Each point is reached from the start by the listed moves, each made 0, 1 or 2 times, or once backwards (-1), plus a little noise. Say if it took an odd or an even number of moves. Then give how often each move was made.

Moves:
(1): [ 25 -11  23  -1  -2]
(2): [14 32 10 14  1]
(3): [-35   4  38   6 -27]
Start: [-22   7 -13  26  15]
Points:
[  3  46 -66  34  44] -> odd (-1, 1, -1)
[ 40  -9 -29  16  40] -> even (1, 0, -1)
[-31  49 -27  39  18] -> even (-1, 1, 0)
[41 19 46 37 12] -> odd (2, 1, 0)
[ 22  53  93  55 -15] -> odd (2, 2, 1)

Moves:
(1): [ 19  -9 -13   9   1   3   0   8  -7  -1  -6  -6   2  10]
(2): [ 11  15   1  -3   7   1  -5 -15   8   4  -7 -10   4  -5]
(3): [ 16  -5   8  10  -4 -11  -2 -15   6   8   6  -1  -3  -5]
(4): [ -3   9 -17  20  -8  -2  -4  -7  -4  16   9   5   0   9]
(5): [ -4  -2   7   6  10   1   1   1  -9 -15   4  -1  13   8]
(6): [ 1 -5  7  4 -5 13  5 -8 -7 -2 -6  1 -3 -2]
(7): [ 0 -3 -2  3 -3 -1 18  2  4  0 -2 -4  1  4]
(8): [ -6   9   2   9   2  -2   0  15  -4  -1   3   8 -12  -9]
(9): [ 1 -1 -7 -1  7  5  3 -3  5 -2  5  6 -8 -1]
(10): [ 1 -3 10 -3  9  3  1  3 -9 12  7 -8  4  5]
(11): [ 6  9 -4 -3 -7 -3 -3  1 -6 -4 17 -9  3  4]
Start: [-12 -10  -2   3   2  10   9  18   2   3  -9  -6   0   2]
Points:
[-17 -27 -21  34  31  32  22  95 -47 -19   1   5 -15  27] -> odd (2, -1, -1, 0, 1, 0, 0, 2, 1, 1, 0)
[  4  -2  11 -27   6  12   8   9  23   6 -28 -20 -10 -21] -> odd (0, 1, 0, -1, -1, 0, 0, 0, 0, 0, 0)
[  9  27  -7  59  -6   5  17 -42   9  59  48  -5 -28  -7] -> odd (-1, 1, 2, 2, 0, 1, 1, 1, 2, 1, 1)
